Each row is a point. Two turns around zero, p and q, are shown by what they do to some points. Where does a point land after both, in the order given? Backwards means that the second turn is done in reverse. Each puzzle has new turns, and all numbers are rounded.
(in the rows, 128 means zero)

Turn p:
[115 156 189] -> [112 167 182]
[151 200  94] -> [171 188  90]
[145  98 126] -> [138  95 133]
[ 96  81 115] -> [ 89  86 116]
[130 117 126] -> [128 117 128]
[131 116 119] -> [130 114 121]
Turn q:
[103  90  71] -> [106 128  58]
[134 169 131] -> [135 160 153]
[132  96 142] -> [130  93 123]
[ 96 151 130] -> [ 97 148 141]
[176 133 167] -> [173 108 166]
Where do these land?
q, then p: [155 135 132] -> [153 126 141]
q, then p: [ 83  58 144] -> [ 71  71 102]
p, then q: [133 166 134] -> [141 157 150]
q, then p: [141 153 102] -> [152 157 119]

Turn p:
[154 140 124 124 136 101] -> [151 117 132 103 131 109]
[ 99  95  50 133 130 156] -> [ 72 134  55 134 118 117]
[144 140 147  80 158 123] -> [129 112 152  81 146 152]
[170 129 164 163 131 130] -> [180 104 138 154 141 133]
[ 93 123 162  95  40 152] -> [108 159 168 153  48 170]
[109 138 107 127 177 135] -> [106 138 109 111 174 125]
[163 172 133 153 158 108] -> [182 134 128 110 166 109]
[ 92  88 136 149  95 119] -> [ 96 126 142 176 101 110]
Turn q:
[136 126 132 120 168  66] -> [142 122 165 130 164  76]
[138 112  94 123 120  88] -> [145  89 118 135 137  94]
[111 136  94 133 149 118] -> [111 122 108 134 159 110]
[124 155 121 186 103 188] -> [108 170  77 165  97 164]
[152  94 175 113 125 201] -> [152 143 151 116 111 216]
[131 143 126 132 118  81] -> [132 123 134 130 118  79]
[100  92 181 114 111 185] -> [103 125 163 116  98 204]
[131 166 102 104 130  96] -> [130 129 108  98 140  80]
Where do these land?
q, then p backwards: [ 91  66 156 138 160 144] -> [102  96 195 112 149 151]
q, then p: [114 123  78  98 126 110] -> [ 85  93 117 110 132 107]
q, then p: [ 97 137  66 117 103 152] -> [ 69 131  81 118 117 111]
p, then q: [122  91  85 110 138 147] -> [ 91  85 104 128 143 135]
p, then q backwards: [116 147 128  89 101 136] -> [122 145 165 115 111 153]
q, then p: [176 143 133 108  90 148] -> [156 120 104  99  81 147]
q, then p: [136 154 179 185 114  75] -> [182 159 178 154 108  82]
q, then p backwards: [137 148 164 153 129  99] -> [103 144 139 146  96  98]
q, then p: [163 142 163 153 191 142] -> [188 152 137 116 180 146]

Turn p:
[165 113 127 132 148  66  66 113] -> [158 103 116 106 196  89  98 100]
[105 123 156 126 121  97 146 128] -> [103 120 123 149 115  92 125 122]
[152 125 187 124 140 139 126 143] -> [ 92 150 156 129 152 117  99 149]
[ 98 133 142 130 150 150 139 145] -> [121 141 119 141 101 134 110 159]
[101 118 100 111  97 122 127 135] -> [137 107 128 121  89 132 134  99]
[139 137 101 111 142 148 131 104] -> [129 125 105 112 138 163 144 131]
[137 162 105 122 133 128 122 134] -> [144 143 114  97 126 128 143 133]
[155 118 164 152 133 125 139 137] -> [115 137 158 147 155 110 125 148]
[130 128 100 125 136 155 150 139] -> [136 122 131 121 111 156 147 152]
[ 99 124  98 147  80 151 133 103] -> [147 134 130 157  96 158 155  87]
Turn q:
[102 114 127 143 135 146 128 154] -> [114 143 106 146 145 106 125 140]
[123 124 105 129 149 109 114 131] -> [149 120 134 115 141 108 122 144]
[135 120 146 123 118 151 121  48] -> [135  80 131 145 112 138 137  61]
[144 131 159 133 148  87 128 111] -> [136 130 181 121 133 125 150 117]
[145 140 118 118  31 134 112 142] -> [ 94 116 121 138  58 165  79 151]
[149 108 114 127 149 125 144 138] -> [136 122 120 115 134 126 160 149]
[ 85 122 118 112 148 140 146 145] -> [113 135 101 119 174 120 118 130]
[125 148 122 145 125 119 141 128] -> [125 146 130 109 116 117 124 120]
[143 146 142 121 148 142 120 156] -> [148 160 126 142 138 147 135 139]
Where do these land?
p, then q backwards: [130 146 108 123 142 153 152 121] -> [159 123 124 116 127 139 149 151]
q, then p: [ 77 124 129 139  98 172 103 153] -> [203 138 106 137 123 117 116 111]
q, then p backwards: [146 119 164 137 146 111 141 128] -> [155 134 130 144  98 136 153 127]
q, then p: [149 130  86 101 138 128  90 146] -> [148 117 175  92 146 139 117 144]
q, then p: [132 103 139 145 143  72 139 146] -> [ 89 125 132 129 110  82 112 152]
q, then p: [ 92 105 165 128 146 147 151  94] -> [125 112  76 175 141 133 134 138]
p, then q: [145 155 109 146 126 136 118  94] -> [153 140 106  99 127 137 149 108]
p, then q: [156 122 121 130  91 118 122 132] -> [119 119 149 129 140 143 152  99]
q, then p: [125 149 132 102 121 116 138 138] -> [119 146 122 114 121 148 107 132]
